Each row is a point. Two turns around zero, p and q, are shown by what they do to some points. Where does a point land after both, in the order given? Backwards means that the second turn is done in reverse. Each puzzle has new turns, and all numbers are rounded.
(in the rows, 128 means zero)

Turn p:
95 180 -> 77 93
136 65 -> 191 139
134 108 -> 148 135
147 160 -> 95 146
Turn q:
74 152 -> 148 72
156 160 -> 86 126
167 76 -> 139 192
115 124 -> 140 121
Where do these land?
q, then p: 121 138 -> 140 126
q, then p: 118 175 -> 169 103
q, then p: 111 144 -> 151 129
q, then p: 93 75 -> 114 190
q, then p: 197 109 -> 66 92

Turn p:
66 101 139 182 -> 111 149 47 111
130 181 170 124 -> 94 137 142 185
182 153 142 128 -> 99 129 181 133
154 91 126 97 -> 164 146 158 106
107 114 63 109 -> 173 79 111 105
Turn q:
173 215 124 143 -> 192 89 192 114
90 102 130 93 -> 89 170 123 133
87 85 113 129 -> 104 161 91 156
92 87 121 137 -> 104 148 92 156
141 136 185 150 -> 101 73 143 128
186 142 95 117 -> 178 126 126 81
Where do these land?
q, then p: 166 135 103 89 -> 150 123 174 161
q, then p: 74 145 186 157 -> 101 168 59 110
q, then p: 147 146 105 190 -> 115 136 158 65
p, then q: 107 117 137 91 -> 159 99 125 113
q, then p: 107 160 89 191 -> 71 135 151 72
q, then p: 146 103 171 71 -> 181 129 103 179
p, then q: 149 91 104 107 -> 116 122 140 78

Turn p:
92 82 103 150 193 193 -> 203 131 129 209 98 133
159 204 71 157 157 106 -> 96 80 188 108 60 114
94 133 154 92 69 127 -> 113 136 94 100 169 180
167 144 111 151 100 118 -> 115 142 169 92 122 118
137 136 141 154 119 76 -> 115 128 113 82 114 95
138 110 115 105 133 110 -> 102 148 120 143 123 121
108 86 200 87 124 165 -> 151 134 83 162 209 136
Turn q:
114 145 152 93 134 165 -> 158 111 90 135 139 98
131 109 105 110 146 96 -> 106 108 153 138 98 122
208 61 140 161 146 96 -> 76 102 139 57 92 188
185 180 114 84 91 130 -> 104 152 125 82 142 51
100 99 156 127 125 93 -> 164 109 160 128 106 150
100 173 123 207 154 164 -> 130 197 83 172 146 174
57 130 106 114 100 153 -> 159 118 146 186 175 113
Where do these land?
p, then q backwards: 143 137 93 119 223 99 -> 109 135 82 65 193 100
p, then q: 145 145 103 128 100 107 -> 167 119 127 138 138 102
q, then p: 102 172 104 123 99 160 -> 122 91 130 120 85 86
q, then p backwards: 105 144 149 146 109 108 -> 130 105 116 153 113 156
p, then q backwards: 113 53 137 162 97 124 -> 123 199 173 155 113 136
p, then q: 125 157 106 58 171 114 -> 149 126 151 176 165 188
q, then p: 163 89 202 159 98 184 -> 95 141 166 229 136 142
